Each row is a point. The window is the flat piece filled in between its corners: a triangle in 3 columns, a solid with four corners in 4, and so on. A path goes straight from each point to the next, and from the last back to the first. After which points does the path pass through the window?

Window (4 x 4):
[[-23  17   7  -4]
 [ 36  -4 -27  -8]
 [  5 -10   6  33]
 [-47  32  -2  24]]
Path:
(1): [-34  60  14  40]
(2): [-44  15  -9  14]
(3): [-48  23 -19  10]
(4): [-14  29  31  27]
(5): [-9 21 20 -6]
(6): [-56  -2 -11  42]
(7): [-17 -15  -1  -8]
(8): [32  5  0 25]
(9): [ 15  23 -23  -7]
(10): [-42 -25  18  -8]
(11): [-26   0   1  21]
(12): [-13  41   1  29]
(13): [ 9 16 11 40]
(14): [-29  -2 -14  16]
(15): [-24  -9   0  17]
(16): [-17  15  13  32]
Through the window after points: 1, 3, 11

Window (6 x 6):
[[ -8 -33  13 -34  -7  53]
 [  0  29 -18  31  -7  14]
 [-14 -52  11  -9  17  22]
 [-60  -4  -3  -7   9   1]
 [-12   9  15   3  22 -16]
 [  4   1 -18  13  -4 -41]]
Path:
(1): [  4 -34  15  -5  -8  15]
(2): [-17 -20  -6 -10  33  20]
(3): [-18   1 -15   3  24   4]
(4): [-15   2  27  -2  12 -13]
(5): [-19  -9  17  11 -11   4]
(6): [-11  30 -37  -3  17 -20]
(7): [-24   7 -31  -4  21   8]
(8): [-19   8  23  24 -15  -7]
(9): [-25 -31  31  -9 -13  11]
(10): [ -6 -34  -9 -27  20  24]
(11): [ 11  11  -7 -14  20  -6]
(12): [-11 -30   6  13 -11   0]
Through the window after points: 3, 7

Window:
[[ 11  28  -7  40  19   4  -8 -18   7]
 [ -6   1  -3  11  -7 -17   0 -40  -1]
 [-10 -32 -17 -11  40 -25 -20  -5 -23]
 [-24   7 -20  26  22  -4  10  16  27]
 [ 33 -13  24 -38  -5 -11 -60  -4  -9]
 [ 33 -14  11  33  21  -4 -16  -1   7]
 [-16   5  12  14 -11  -3  -7  -6 -29]
 [-16  -5 -22   0 -26  -8 -29  -1  -9]
 [ -7  -3 -20  -1   0 -14  27  17 -52]]
Path:
(1): [ 17  -8  13  51  10 -41 -57  -1   0]
(2): [ 16  -8   6 -32  -3   6 -15  -8 -11]
(3): [ 26 -30   5   8   0  15   2 -13 -15]
(4): [-26  36 -17  23  19 -30 -32  17   0]
(5): [ 10   7   5   9   8 -39  14  21 -21]
(6): [-16  -4 -14  11  -2  11 -14 -30 -16]
(7): [  4 -18  -1   5   8   3 -18  -7 -13]
(8): [ -1   2  -1  -5 -16 -30 -22   4 -13]
(9): [-15 -11   2   6  17 -48 -28  28   1]
(10): [ 13 -15 -10   7  13  27  -1 -39 -31]
(11): [ -7  -8 -32  14   2  17  14 -10  24]
(12): [ -2  16  12  23  22 -31 -33   7 -23]
Through the window after points: 1, 5, 9, 11
